Every row gives one point. Any point is a mix of the corners, with weights that add up to 1. It lies inside the corners' shape when no weight is negative. Say inside or outside, and name the corners with a negative weight.
(in the rows, 128 means zero)

Corners:
(1): [112 181]
(2): [178 131]
(3): [81 80]
Points:
[132 143] -> inside
[128  90] -> outside (1)
[179 181] -> outside (3)
[ 73 104] -> outside (2)
[ 88 154] -> outside (2)
[ 68 103] -> outside (2)

Corners:
(1): [ 92  58 108]
(2): [175 221  87]
(3): [ 94 117 129]
(4): [185 153 143]
Points:
[127 103 108] -> outside (3)
[126 109 133] -> outside (2)
[ 99  77 111] -> inside
[168 207  92] -> inside
[139 170 117] -> outside (1)

Corners:
(1): [ 77  42  83 113 150 121]
(2): [142 159 189  98  77 135]
(3): [184  35 134 167 139 116]
(4): [113 184  51 115 155 116]
(5): [174  17 190 150 112 200]
(6): [ 44 178 107 126 150 123]
(7): [ 99 127  83 160  93  98]
Points:
[136  88 135 130 121 125] -> inside
[117 134 137 126 109 124] -> inside
[133  46 139 136 128 156] -> inside
[127 127 140 135 109 131] -> outside (1)
[ 82 144 119 129 138 127] -> inside
[ 77  88  32 147 162  81] -> outside (2, 5)
[ 67 145 102 141 112  85] -> outside (4, 5)
[149  31 130 152 152 169] -> outside (2, 7)

Corners:
(1): [ 87 116 149 127 100 175 121 130 122]
(2): [ 92 130 136 108 139 103  82 125 150]
(3): [249 152 115 108 113 119 118  64 106]
(4): [131 117 144 147 155 102  88 141 149]
(5): [ 80  99 143 114 134 105 158 177 153]
(6): [ 85 131  55 163 109  97 117 121  60]
(7): [ 86 115  82 194 111 124  92 103 168]
(8): [157 129 129  96 103 110 182 220 148]
(9): [175 224 158  86 174  95 131  52 147]
(10): [ 67 115 125 132 156 169  95 105 155]
Points:
[103 133 113 139 136 120 103 108 121] -> outside (8)
[117 135 136 110 136 123 118 125 133] -> outside (7)
[129 138 123 138 124 128 118 109 139] -> outside (2)
[152 157 124  91 109  98 149 134  96] -> outside (4, 7, 10)
[152 148  98 126 130 106 118  96 118] -> outside (1, 4)
[118 125 121 138 130 128 119 131 141] -> outside (2)
[129 124 138 140 148 107  98 134 145] -> inside

Corners:
(1): [ 13 115 136 145 142 152 141 196 106  94 101]
(2): [117  77 164 135 145  97 198  56  75 161 118]
(3): [157 123  53 124 194  56  90 109  66 144 101]
(4): [ 76 183 174 171  60 133 143 120 166 127 143]
(5): [111 154 223 191 138 164 116 213 167  50  76]
(6): [131 117  23  79 120  62 202 158 105 182  69]
(7): [ 98 159 153 211 110 187 163 185 197  68 231]
(8): [151  69 120  90 187 122 153  79 144 137  93]
(9): [119 133  96  88 185 155 137  92  74 188  47]
(10): [168 108 227  60 103 218 189 109 148  89 159]
(11): [ 92  99 143 191  61 192 108 163 153 158 161]
(12): [118 131 222 161  86 148 113 201 174 154 203]
Points:
[116 129 177 153  81 160 169 143 146 139 160] -> outside (1, 3, 8)
[ 97 129 179 163 100 156 149 168 163 110 152] -> outside (3, 9)
[ 94 107 129 159 139 113 131  84 106 172 139] -> outside (5, 6, 10)
[106 120 137 159 108 148 126 145 133 139 137] -> inside
[136 119 137 131 149 117 126 130 122 147  73] -> outside (1, 7, 10)
[ 98 123 170 135 108 158 159 140 141 125 131] -> outside (3)
[117 124 178 141 122 160 140 134 140 116 138] -> outside (6)
[ 99 149 126 156 113 132 155 140 133 117 127] -> outside (8, 12)
[109 116 194 161 106 147 146 129 143 112 159] -> outside (6, 9)

Corners:
(1): [106 116  84 102 197 181 108 124 162 135 115 145 125 183]
(2): [112  71  77 114  62  90  83 107 103  63  54  61 227 120]
(3): [ 54 135 127  47 203 180 169 118  82  43 125 154 179 146]
(4): [231 139 161 176 146 131 117  88 189 141 187 100 110 136]
(5): [209 184 144 198 131  88 127  96 184 159 101 137 107 124]
(6): [ 64  83 130 118  96  99  88 172  99  58  74  77 167 131]
(7): [ 64 106  75  21 187 185 147 157 115  34 140 219 144 156]
(8): [171 129  42 133  80  60   7 122  89  61  95  59 166 157]
(9): [173 163 180 182  69 116 134 121 158 193 183 134 133 132]
(10): [202 187 170 154 100 144 124  66 174 168 119 126  67 108]
(11): [129 122  76 108 165 216 150 138 136  65 134 177 117 176]
(12): [148 144 153 142 134 122 163 157 119 171  92  79 124  70]
(13): [148 167 173 123 104 102 126 168 184 137 106  83 127 133]
(14): [173 200 123 212  96 133  96 127 184 145 147  99 114  81]
(15): [178 167 110 179 126  91 162  60 191 144 164 111  56 142]
Points:
[148 149 124 140 139 136 121 115 153 121 123 124 129 133] -> inside
[128 120 105 122 128 134 109 117 140 110 103 110 149 140] -> inside
[139 132 109 132 120 129 110 131 139 104 122 121 130 139] -> outside (3)
[129 143 134 117 136 135 128 130 143 113 117 116 136 136] -> inside
[130 139 124 119 133 138 116 140 133 107 115 119 145 132] -> outside (15)
[136 143 122 116 139 146 131 121 140 106 122 139 125 132] -> inside

Corners:
(1): [160 138 214  66 145 127 140  70 177  43 143 102 136 205  40 143 103  84
 209 176]
(2): [159 183 144  70 149  95 141  54 108  94 128 132 105 158 166 181 194  87
  82 163]
(3): [187  84 172  61 161  88  95  92  85  50  74 126 129 189  60  86 145 186
 177 142]
(4): [108  66 146  31 172 142 181 101 184  61 153  45 202 234 111 182  32 160
 204 103]
(5): [167 168 153 123  66  88 174 113 180 147  85 147 117 124 138 135 151 157
 130 157]
(6): [ 94 154 107  76 121  80 109 183 163 184 151 142 181 177 122 126  82 111
  90  65]
(7): [121 248 148  71 148 145 105 115  93 104  65 119 172 114 102 172 218  34
  85 157]
(8): [160 196 176 188 148 187  72  93  68  98  50  97 200 123  38 133 184 141
  99  90]
(9): [179 130  83  98 187 143 169 103 146  74 120 119 117 152  98 138  99 188
 139 123]
(10): [164 118 113  98 157 198  67  77 176 120  67 106 199 145 117  91 138  96
 105 106]
(11): [121 161 163  72 176 211 102  98 150  65 126  97 152  98 145 135 146 118
 161 148]
(12): [135 101 184 147 140 159 133 109  95 184 127  68 209 181 115  71 133  93
  67  88]
(13): [116 113  89 122 117 165  55 168 164 158 118 106 180 117  91  71 172 138
 110 142]
(14): [138 147 107 208  78 108 129 108 156 195  50 147  87 105  71 149  70 166
 140 159]
(15): [161 221 157 142  50 113  93 138 161 176  34 120 107 154 141  96 151 130
  88 143]
(16): [157 194 105 127  88 186 137  37 161 208  77  47 156 120 171  75 149 124
 159  92]
(17): [142 227 142 147 116  54 161 113 193 130  70 123  77 118 167 155 134  69
 164 133]
(18): [137 151  84 119  96 108 165 140 163 138 152 111 173 180 175 146  53  75
 117  84]
(19): [ 82 118  80 147 135 159 106 123 112 109 100 144 156  87  52  78 161 166
  71 103]
(20): [115 102 130  78  74 123 177 142 162 186 156  52 133 138 132 181  71 126
 140  68]
(21): [113 150  67  83 144 149 179 119 130 147 133 148 136 195 138 164 155  87
 154  60]
Points:
[136 160 136 110 124 124 134 111 140 124 104 114 136 147 111 135 134 120
 134 125] -> outside (10)
[136 142 136  95 138 143 130 100 146 119 113  98 159 157 121 132 128 118
 133 120] -> inside
[149 215 166 120  99 140  93  89 135 122  70 106 152 112 130 113 167  92
 103 122] -> outside (4, 9, 12, 13, 14, 21)
[142 159 142  76 129  81 163 108 153 137 110 107 106 189 119 156 123 110
 161 137] -> outside (5, 8, 10, 11, 18, 19)
[143 151 124 113 122 151 128  98 146 138  93  95 155 143 128 118 137 127
 131 115] -> outside (1, 6)

Corners:
(1): [124 123 131 113 135 188 126 147 164 125 141 121  98 154 142 140 131  55
 100 126]
(2): [164 201 109 158 137 219 100  98  78 194 177  70 107 143  60 118 158 101
 123 118]
(3): [ 41 149  89  77  87 150  79  74 116 143 139  73 111  98  79 143  92  94
 143 215]
(4): [132 170 125 123 149 152  23 149  99 249  96  51 135 136 112 170 112 161
 122 181]
(5): [115  80 124 141 116 199 146 102  84  74 158 163 161 104 174  97  81 119
 113 128]
(6): [137 106 177  95  76 195 101 170 102 120 155 113 101 137 105  86  93 144
 110 139]
(7): [ 69  66 158 152  53 126  86  71 158 120  66  59 166 128 175 191 100 160
 123 132]
(8): [139 144  10 140 115 182  65 151 142 164  98 120 181 143 121 123 125  95
  86 154]
(9): [229 139  60  34 141 180 105 130 125  92 138 212  83 177  86 115 124  37
  74  63]
(10): [106 131  71  91 153 104  24 135 214 124 118 125 196 138  98 140 158 135
 150 114]
(11): [112 102  70 152 123 196 150 104 149 114 144 183  95  70 136 150 142 159
  97 146]
(12): [206 181  98 170 109  95  93 105 207 106 193 173 152 165 126 169 140 177
 129 144]
(13): [189 121 119 110 155  85 126 165 157 149 160 105  85 131  73 135 139 144
  91 109]
(14): [173 111  71 113 122 139  51 158 127 131 118  56  13 152  91 105  34 101
 121 116]
(15): [133 129 101  69 123 177 152 105 149 125 199 204 115 169 175 126 143  79
 115  61]
(16): [122 150 170 165 117 211 205 127 133 126 134 152 157 135 136  90 104 139
  81  29]
(17): [234 163 181 146  85 163 189 104 180 190 168 132 126 101 118  85 115 151
 131  88]
(18): [161 119 162 100 126 145 116 141 175  66 174 119 151  92 147 167 110 135
 162  79]
(19): [106 135 122 116 125 155 110 201  96 136  92 217 158 115 170 153 178  65
  92  88]
(20): [ 46 121  69 100 148 209 172 125  80  62 110 101 118 106 188 101 140 111
 119 133]
(21): [138 131 167  66  94  65  68 105 167 123 193 159 174  71 158 113 151 127
  80 133]
Points:
[141 121  99 106 111 144 125 101 172 101 153 139 127 129 131 125 111 116
 114 108] -> outside (2, 4, 6, 19)
[142 138 110 108 123 150  94 126 154 138 143 109 119 135 114 131 122 126
 119 122] -> outside (5, 19)
[129 118 133 109 115 167 130 123 121 123 144 126 102 117 133 128 113 111
 108 113] -> outside (8, 10, 12)
[135 130 105 119 123 159  90 142 145 134 122 109 117 134 114 145 127 117
 122 135] -> outside (5, 15, 16, 21)
[139 125 130 112 123 156 104 138 138 120 142 135 122 135 129 128 122 123
 108 103] -> outside (3, 8, 17)
[136 138 106 119 127 176 115 136 107 139 148 139 110 135 120 119 121 107
  93 126] -> outside (7, 10, 17, 18)
[141 136 116 120 119 172 121 132 138 120 140 157 147 128 147 131 138 115
 111 105] -> outside (3, 13, 14)
[125 132 121 110 121 158 119 126 137 123 144 132 132 119 142 123 130 115
 106 119] -> inside
[150 139 107 108 125 169 112 125 135 129 141 138 121 140 118 125 124 105
 106 102] -> inside

Corners:
(1): [113 147 167 175 104 154 121  67 153 140 162  56  92  51 124  82 153 213
 103  36]
(2): [ 75 114 108 218 138 165  55 131 102 173 136 128 158 115 110  24 220 160
  63 200]
(3): [143 120 150 141 148 148 173 188 166 187 175 205 146  42  95 199  87  98
 162  90]
(4): [195 205 139  94 124  42 194 163 167 135 207 207 185 158 137 158 141 113
 129 120]
(5): [221 183  77 112 184  90 151 114 234 139 239 161 127 165 106 196  55  48
 161 102]
(6): [ 84 218 109 168 115 135  98 123 105 112 106 131 116 165 134 126 211  83
  85 187]
(7): [ 70 183 124 120 140 113 135 152 196 115 169 188  88 113  97 125 107 116
 126 115]
(8): [165 155 152  89 186 140 150 180 230 154 168 167 161 146 155 165  66  75
 112 105]
(9): [ 95 151 141 198 134 140 107  46 134 185  86 123  94 134  83  85 161 168
  80 173]
(10): [173 137 200 140 153 170 161  73 139 124 171  66 119  35  52  37 143 187
 124 145]
(11): [140 211 102 175 124 119 131 164 184  85 139 183 191 213 117 122 130 129
 140 188]
(12): [104 130 163 144  70  88 129  84 135  94 133 195 186 165  93 108 211  76
 148  92]
(13): [139  89 112 187  52 189  98 120  56 161 114 132  84  74  57  34 152 127
  87  86]
(14): [164 200  58 109 216  98 181 140 169 137 156 205 193 193 106 134 114  67
 131 106]
(15): [110  86 118 196  57 133 121 103 101 161  80  53 122  26  82  38 116 174
 101 140]
(16): [162 208 217 149 145  75 127 110 147 142 184  72 135  95  50  78 123 174
 151  52]
(17): [203 137 185 187 137 136  99  40  73 146 172  97 131  46 107  26  88 203
 129 128]
(18): [140 141 176 109  63 167 115  31  94 180 167  51 153  90  67  73 117 174
 115  91]
(19): [ 82 113 133 202 110 179 123 125  39  96 134 106 102 144 139  81 183 144
 132 181]
(20): [142 140  87  41 191 138 120 190 192 131 146 187 132 145  91 207 122 113
 194 146]
(21): [138 164 170 134 159  93 131 117 131  86 178 111 188 105  53  95  77 158
  65  94]
Points:
[137 158 148 153 133 123 126 121 137 142 156 125 137 110  88  93 134 139
 123 109] -> inside
[120 147 134 159 119 137 123 122 123 140 138 134 133 116 107  96 143 138
 112 124] -> outside (5, 10)
[142 151 129 150 141 133 132 120 141 122 160 154 142 134 109 121 140 116
 115 124] -> outside (7, 15, 16, 18)
[123 153 146 153 137 143 131 136 136 135 146 114 139 125 102 121 136 140
 116 167] -> outside (1, 7, 12, 13, 14, 17)
[134 141 145 139 129 125 138 120 144 144 162 141 131  95  92 107 121 135
 126 105] -> outside (6, 11)
[161 155 158 138 133 123 137  84 126 112 165  99 153 100  89 110 129 149
 162 104] -> outside (2, 4, 7, 8, 9, 13)
[142 143 128 158 133 145 124 125 124 131 164 118 128  99  79  91 119 148
 133 120] -> outside (4, 6, 8, 9, 12)
[131 139 143 146 117 125 132 118 137 133 149 151 147 111  94 111 141 122
 130 112] -> inside
[129 160 141 158 146 146 132 102 136 126 174 137 152 115 120 102 124 128
 115 123] -> outside (4, 9, 13, 15, 16, 20)

Corners:
(1): [156 131 116 102  87 128  70 146 168 192 221 129 132 136 135 154 156 178
 102  62]
(2): [157 189 117  94 172 101 130 146 116 145 138 161 162 105 114 116 120  64
 149 114]
(3): [169 164 112  62 110 157 113 132 131  84 127 190  91 174  72 112 157  81
  75 148]
(4): [140 118  94 115 104 160 195 121 104 173 134 152 152 120 168 125 137 111
  51 148]
(5): [172 145  52 102  98 212  92  41 156 192 127  45 133 111 117  87 160  64
 116 120]
(6): [112  79 143  73  78 186  34 172  77  86 162  72 149 165  86  89 148 111
 168 173]
(7): [190 137  92  84 123 107 144  88 134 128 130 129 161 128 160  29 141 150
 109 143]
(8): [140 108 178 164 154 149 165 135 114  98 136 160 115 186 154 157 166 211
 137 165]
(9): [ 73 108 213 113 153 105  89 121  88 210 151 170  91 139 101 220 171 148
 125  98]
(10): [105 130 162 131 135 154 193 133 150 115  71 115 125 161 160 152 213 166
 109 119]
(11): [ 94  80 118  20 137 160 111 154 141 216 119 169 124  89 122 136  76  25
 157  95]
(12): [ 81 123 109 118  26 102 156 145 196 143 195 131 122 249 148 122  93 168
  72 106]
(13): [ 46 121 111 136 158 153 132 156  61 126  87 149  29  69  95 216 176  37
 103  64]
(14): [ 97  73 216 106 105  91 102 150 139 155 136 147 125 167 139 166 113  95
  87 175]
(15): [197 119 135 148 201 119  87 105 101 218 130  48 143  82  83 100  98 167
 154 163]
(16): [154 148 120 145 150 161 100 129 116 132  80  76 125 187 116 134 101  91
 142  53]
(17): [ 99 101 178 195 168 159 160 123  89 147 172  97 135 157 108 106 211 196
  80 147]
(18): [ 73 103 162  91  99 140  89 200 158 159  84 164 116 232 192 137 126 137
 113 121]
(19): [100 137 195  76  72 140 145 197 150 145 147 172  91 181 164  89 137 160
 159 134]
(20): [105 143 211 131 148 160  58  88  97 112 167  64 112 116 117 185 129 179
  87 130]
(21): [ 98 100 101 176  50 140 177 165 172 130 124 194 140 174 139  89  97 132
  84 156]
Points:
[103 121 120  95 112 150 118 126 124 146 104 135 120 150 128 145 129  74
 101 112] -> outside (1, 8, 15, 17, 19)
[125 124 130 111 117 146 124 134 129 152 132 124 126 154 130 125 129 118
 116 115] -> inside
[130 119 142 117 115 137 105 131 121 144 143 119 123 149 120 125 136 125
 109 137] -> outside (10, 11)
[130 126 141 132 125 137 119 148 122 126 124 122 130 173 132 130 135 137
 105 122] -> outside (5, 9, 11, 19)
[120 125 138 108 109 136 115 135 135 153 141 133 119 153 130 133 131 130
 115 119] -> outside (17)
[124 123 139 122 116 136 124 128 129 141 140 129 130 147 130 118 132 138
 105 134] -> inside
[120 121 135 120 121 147 130 140 125 137 129 131 121 151 134 128 143 127
 113 127] -> outside (9)
[125 131 141 117 141 148 125 131 118 152 130 117 124 143 134 135 151 137
 131 113] -> outside (3, 14, 21)

Corners:
(1): [122 115 137 165 149 158 160 132 117  95  70 102 115 120 124  55 132 128
  79 109]
(2): [122 163 189 129  57 159 173 167 107  84 148 100 161  97 185 153 145 117
 136 117]
(3): [132  60 249 143 165 132 126  94 165  84 109 142 151 112 139 154 124  94
  72 102]
(4): [144 173 184 201 103 164 127 189 169 163  29 173  64 175 109 216 103 152
  55  78]
(5): [142  79 123 133 144 145 135 137 125 158 106 150  91 126 109 145 145 168
 116 117]
(6): [142  85  84 172 141 139 103 169 145  62  64 101  74 112  85 104  71 110
 173 145]
(7): [ 85 146 185  82 112  79 144 113 146 142 183 168 100 192 129 147 100 151
 101 157]
(8): [120 112 137  97 188 157 128 142 146  51  97  82  69 161 163 167 137  28
 102 123]
(9): [149 127 115 109 113 142 106 148 174 119  98 122 137 206 142 163 106 174
 108 139]
(10): [198 169 135 173  69 206  86 115 210  99  87 232  70  91  81 113  62  81
  82 105]
(11): [ 86 131 127 102 180 141 147 135 141  73  66 173  88 145 159  98 103  88
 139 142]
(12): [156 115  97 136 158 139 140 184 116  93  70 149  95 165 113  98  76  90
 115 151]
(13): [101 155 187 101  79 131  89 141 140 170 154 161 153 153 139 107 103 143
 141 177]
(14): [118  20 207 141 172 198 159 118  73 135  91 119 116 137 106 146 131 138
 129 155]
(15): [131  37 192 131 165 111 134 228 150  29  95  28 105 170 161  98 171 119
 139 187]
(16): [106  67 169 132  50 174 170  94  73 128  65 109 143 128 168 113 174 106
  83 107]
(17): [141  62 144 184 127 141 106 132 158  91 116 105 105 141 149  57 108 105
 146 138]
(18): [126 156  46 123  60 180 151 141 143 171 136 153 163 123 128 155  64 148
 154 205]
(19): [ 95 126 106 126 130 147 117 172 121  71 169 137 190 147 138  95 142 115
 165 202]
(20): [126 121 142  96 114 146 205 144  59 169  63 106 100 201 110 159 175 105
 141 166]
(21): [106  75  89  66 179 177 147 117 191 150 118 129 126 158 111 105  88 113
 100  83]
Points:
[109 139 134 100 139 144 165 148 106 143 103 147 111 167 122 167 117 109
 134 151] -> outside (1, 9, 10, 15, 16, 17)
[130 111 153 130 117 153 139 142 139 115 112 124 126 150 138 128 126 122
 109 135] -> outside (6, 11)
[132 111 150 142 117 144 133 148 136 111 103 135 118 146 128 125 116 129
 121 148] -> outside (8, 21)
[130  83 156 153 114 147 134 127 141 128 116 141 113 132 100 121 116 140
 114 140] -> outside (2, 8, 9, 11, 12, 13)

Corners:
(1): [185 120  60 166 136 177 160 136 178 173 116  68 160  67  92 192 132 190
 183 143]
(2): [137 139  80 201 146 136 167  92 107 135 120  93 154  52  70 143 124 141
 125 195]
(3): [103 118  89 190 141 119 116  76 109 183  94 152 183 113 152 174 192 180
 150 116]
(4): [101 133 173  59 104 132  38 110 138  93  51  94 100 138 123  97  69  59
 114 105]
(5): [115 163  86 205  48 186 230 133 153  84 104 100 172  94  94 136 215 177
 158 114]
(6): [209 175 109 148 131 119  93  91 160 178 139 185  70 185 142 131 180 121
  92 162]
(7): [155 180 150 174 134  97 119 144 122 163 176 143 121 213  94  77 212 116
 160 186]
(8): [165 116 175 100 120 124 145  94 133 121  67  69 114 202 145 123  17  78
  53  94]
(9): [152 132  83 157 126 235 204 109 118 134 179 132 198 108 111 147 159 169
 152 175]
(10): [167 238 216 144 179 125  92  68 121 116 154 141  92 220  99 163 151 175
 136 164]
(11): [134 147 163  85 133  80 113 190  89 124  67 130 103 133 126 198  89 131
 107  81]
(12): [191 155 202 172 106  80 101 130 101 148 151 167 101 158  65  79 154 136
 124 126]
(13): [164 211 169 185 154  78  65 160 176 143 174 166 117 174 171 125 168 168
 152 180]
(14): [ 65  93 125 107  89  93  74 152 100  75  89 128 126 211 106 108  19 164
 143  88]
(15): [160 195 119 100 152  75 153 131 112 144 171 135 133 173 141  92 197 162
 160 146]
(16): [ 97  86  93 200 110 160 209 130 155  87 191  71 154  83 172 151 174 149
 111 150]
(17): [ 84 142 130 180 115 116 195  89 120 153 131 113 143  99 138 177 127 138
 195 136]
(18): [ 78 102  89 176 178 149 174 122 135 135 104  96 129 132 146 102 144 236
 145 156]
(19): [ 94  76 182  95 161 114 112 108 163 123 100 178 153 114  86 190  76 108
 106  82]
(20): [140  77 147  88  99 101  96 128  88  20  24 108 128 140 150 123  86 131
 110 121]
(21): [158 100 183 133 150 124 101 145 159  42  65 122 154 151  92  85  42  60
 186   7]
Points:
[135 139 151 147 143 110 126 117 119 131 131 138 129 157 125 138 126 143
 130 133] -> outside (1, 4, 5)
[139 142 160 144 135 122 131 127 134 118 117 125 137 143 120 134 138 141
 144 117] -> outside (2, 6, 14)
[150 152 135 140 127 122 113 107 131 130 117 135 126 163 117 119 143 152
 124 150] -> outside (11, 16, 17, 21)
[124 114 115 158 122 146 153 104 134 112 123 105 146 118 127 140 126 146
 129 129] -> outside (7, 11, 13)
[135 126 120 132 127 130 136 128 129 115 107 112 141 135 129 132 120 132
 125 130] -> outside (10, 12, 17)
[134 124 127 134 124 122 131 117 124 131 104 129 135 143 114 128 119 133
 133 118] -> outside (10, 13, 16)

Corners:
(1): [ 89 183 101 188 122  91  38  99 170 136 174 197 166 166 152 129 127 142
  77 118]
(2): [ 62 135  91 134  88 113  51 140 124  97  60 163 147 142 174 175 108 145
 112  56]
(3): [ 71 102 146  95 241 229 179 209 159 146 193  91 106 159 184  70 183  81
 146  30]
(4): [193 120 109 161 128  41 143 104 150 127 128 197 139 108  84  96 137  91
 164 217]
(5): [ 88 157  86 165 138 206 103 139  98  70  67 150 116  59 191 168 134 175
 106  96]
(6): [144 116 155  88 117  67 149  95 148 119 149 134 151 102 121 177 119 104
 143 186]
(7): [144 135 167 103 202 207 172 139  87  87  48  91 170 107 160 119 155  92
 119 134]
(8): [ 68 191 136 158 105 146 122 178 176 159 122  97 123  70 151 132  39 184
 151  68]
(9): [167 106 149  63 131  93 149 119 155 155 138 150 121 169  81  88 147 116
 128 214]
(10): [216 115 116 137 158 139 123 143  65  64 183 179 168 112  69  45 180 118
 113 244]
(11): [152 212  85 136 152  57 131  92  78  73 146 151 107  99  81 165  88 163
 195  92]
(12): [116 124  68 123 138 183 132  93 107 134 110  98 163  79 150  74 173  58
  73 107]
(13): [163  63  94 133  88 155 115 165 136 179 148 120 114 139 170 113  72 106
 120 108]
(14): [163  96  93 202 121 107  65  84 134 200  86 176 163 131 107  75  99 125
  48  66]
(15): [126 124 150 174  93  81 107 165 153 110 126  89 109 123  78 140  74 128
 106 176]
(16): [119 176 135 115 128 145  78 150 188  41 111 157 145 127 172 193 190 164
 177 111]
(17): [145  89 148  88 139  77  83  86  58 142 162  99 138 119 103  85 129  93
 124 243]
(18): [ 50 125 179 154 227 213  56 208 191 129  92 169 195 112  84 162 161 175
 116 158]
(19): [ 86 102  69 150 127 129 157 100 175 140 108 112 134 121 183  86  87 152
 171  50]
(20): [ 37 174 101 183 203 154 101 183 210 185  92  91 130 123 193  90  37 195
 102  17]
(21): [121 149 162  74 170  88 176 144 114 124 155  73 168 160 154 144 183 159
 145 185]
Points:
[141 125 131 127 156 129 132 138 128 129 127 129 135 110 121 113 131 118
 129 152] -> outside (1, 2, 19)
[100 137 146 127 159 139 119 118 124 117 114  97 152 108 142 142 138 128
 125 124] -> outside (2, 4, 9, 10, 13, 20)
[122 144 130 141 171 126 139 133 151 134 131 135 152 122 113 103 126 130
 125 127] -> outside (2, 5, 13, 16, 17)
[ 78 169 126 159 167 170  92 159 145  97 109 141 152 106 143 147 129 145
 110  72] -> outside (4, 9, 13, 17, 19, 21)
[121 131 139 140 159 158 109 181 149 107 106 158 135 115 118 138 123 145
 133 120] -> outside (1, 12, 17, 19, 21)
